Every row gives one point. The ring and each string are closed loops that go straight from each point to the next, and from the last back to the first. Before rounding, they use only three directions, however many columns there are. How many times does the string pass through the ring? Passing back the other way cancels.
In the rows, zero is written as 128.

Ring (8 x 3):
[[174 125  88]
 [178 155 106]
 [170 183 148]
 [138 177 191]
 [113 146 193]
 [109 117 175]
 [126  91 138]
 [161  98  93]]
String (20 x 3):
[[139 143 135]
 [137 154 132]
 [145 143 140]
 [185 166 144]
 [209 194 141]
 [179 195 122]
 [159 177 108]
 [203 171  89]
 [217 147  93]
 [179 134 124]
 [165 128 115]
 [152 125 114]
 [128 119 104]
 [158  93  67]
 [157  97  68]
 [132 126 112]
 [152 134 133]
 [199 131  95]
 [205 147  90]
 [187 151 123]]
Times through: 0

Ring:
[[170 158 129 118 160 138 153 152 168]
 [132 182 122 119 172 139 141 153 156]
 [ 88 169 108 127 143 126 116 143 122]
 [ 85 121 106 136  91 118 105 129 102]
 [131  86 111 135  70 103 113 124 107]
 [188  88 118 126  93  94 133 130 132]
 [202 110 125 121 120 107 147 139 152]]
String:
[[163 125 124 125 123 125 140 141 147]
 [193 127 117 118 135  95 141 140 146]
 [249 109 125 113 136  85 158 141 164]
 [226 107 130 118 125 108 156 142 164]
 [190 112 133 124 118 132 152 142 161]
 [167 128 123 123 127 120 140 142 147]
 [159 131 125 124 127 130 141 143 149]
 [171 137 144 123 139 170 163 152 180]
 [170 157 141 119 160 164 163 156 183]
 [142 151 131 124 143 152 146 149 160]
 [142 147 121 124 138 130 136 144 145]
 [164 181 114 112 183 106 141 152 154]
 [134 202 123 115 194 145 147 159 166]
 [114 204 127 118 189 163 147 160 167]
 [112 171 127 125 153 160 140 152 155]
 [141 152 117 122 144 120 133 144 141]
 [159 178 113 114 177 106 139 150 150]
 [157 203 127 111 204 142 156 162 177]
 [149 184 140 118 181 175 163 162 186]
 [157 160 139 121 159 166 159 156 178]
 [195 157 142 115 168 155 170 158 190]
 [207 136 145 118 150 156 172 154 190]
 [181 123 135 123 127 141 153 145 165]]
Times through: 3

Ring:
[[123 124  98 149 174 129 107 175 124 106  78  99  94 174]
 [103 116 122 166 167 123 135 142 122 108  79 109  81 182]
 [ 90 108 140 168 156 113 155 122 127 116  89 119  84 180]
 [ 84 110 150 165 146  99 174 104 134 133 102 135  84 169]
 [106 137 127 157 148  92 170 112 138 155 105 147  64 147]
 [128 155 101 144 154  93 152 135 141 164 105 147  62 132]
 [140 155  88 124 156  95 130 161 146 164 112 138  86 124]
 [142 140  87 103 154  99 108 188 153 152 121 122 130 124]
 [139 124  89 101 159 110  92 203 149 132 115 104 151 138]
 [135 123  89 118 167 120  91 199 138 118  99  97 133 154]]
String, 24 rows:
[[116 139 109 164 165 113 143 136 126 132  84 127  57 163]
 [114 135 112 158 161 109 145 136 130 135  91 128  68 159]
 [118 136 109 151 160 108 140 143 133 137  94 127  75 155]
 [ 99 138 133 172 150  94 181  97 133 152  97 151  44 155]
 [ 96 135 141 161 139  82 191  91 142 166 113 160  59 143]
 [114 155 118 157 147  85 178 106 141 173 108 160  45 133]
 [142 186  81 161 164  94 158 126 133 177  90 160   7 127]
 [141 168  81 150 168 105 135 150 133 156  89 139  43 137]
 [159 186  64 131 165  95 129 162 142 178 102 149  45 113]
 [135 138  99 103 145  88 126 171 158 164 131 133 130 117]
 [137 130  98  86 142  87 113 188 164 162 141 126 160 112]
 [154 147  73  95 158 100  96 202 153 155 120 119 131 118]
 [149 147  75 115 166 110  99 194 143 142 104 115 109 133]
 [142 141  82 122 166 113 102 188 140 135 100 113 107 142]
 [148 126  77  94 165 117  74 223 147 125 111  94 159 138]
 [132 103  97  90 157 116  78 219 151 114 119  87 188 147]
 [151 133  64 122 185 139  63 225 127 101  78  81 120 163]
 [139 144  78 149 181 130  99 183 122 115  72 103  74 165]
 [138 140  74 162 193 146  87 190 111  93  54  89  64 184]
 [118 121 100 166 182 139 106 170 114  91  63  92  79 191]
 [ 96  98 134 146 155 116 132 150 133 109  98 106 124 176]
 [ 99 104 134 139 150 106 139 145 140 123 108 116 124 163]
 [ 76  86 159 157 146 108 158 121 134 111 103 115 121 182]
 [109 120 121 143 154 106 139 145 137 131 103 122 102 157]]
Times through: 1
String (25 x 14):
[[128 142  88 170 184 134 113 163 114 107  61 105  50 179]
 [106 120 113 182 179 137 126 146 110  92  59 100  60 197]
 [ 86  97 143 166 158 119 146 130 125 103  87 109 100 188]
 [101 113 130 150 154 109 144 138 134 124  99 119 101 166]
 [115 135 110 162 165 114 141 139 127 129  85 124  64 164]
 [ 57  88 181 183 139  99 197  76 130 121 101 135  85 187]
 [ 84 118 149 179 149 101 182  93 129 134  93 140  58 172]
 [106 135 122 165 157 104 160 119 130 140  92 136  58 160]
 [120 139 106 151 161 108 139 144 133 138  94 128  73 153]
 [112 154 117 171 155  95 175 104 131 160  93 154  29 147]
 [115 161 116 164 149  84 183  99 139 176 104 165  29 133]
 [118 145 115 139 145  86 162 126 147 168 116 150  76 130]
 [119 132 113 132 150  97 141 148 145 149 113 132 102 140]
 [137 157  87 142 164 105 130 156 136 151  95 133  64 139]
 [158 175  67 119 162  95 120 174 147 174 109 142  71 112]
 [159 171  63 120 167 103 109 184 143 162 102 132  77 120]
 [150 137  82  76 146  90  97 206 165 163 140 121 165 107]
 [131 119 103  92 146  97 107 191 158 145 132 114 165 127]
 [128 134  99 132 161 109 120 167 139 136 102 119 102 147]
 [147 140  76 113 168 116  91 202 141 132 101 106 120 140]
 [148 119  76  89 166 120  65 232 148 118 111  86 172 142]
 [145 130  75 117 175 128  77 213 134 113  91  91 127 155]
 [137 121  83 123 176 132  78 210 131 102  87  85 131 165]
 [112 102 118 124 157 116 111 177 140 112 106  99 147 164]
 [117 120 110 141 163 116 121 163 133 120  94 110 106 163]]
Times through: 4
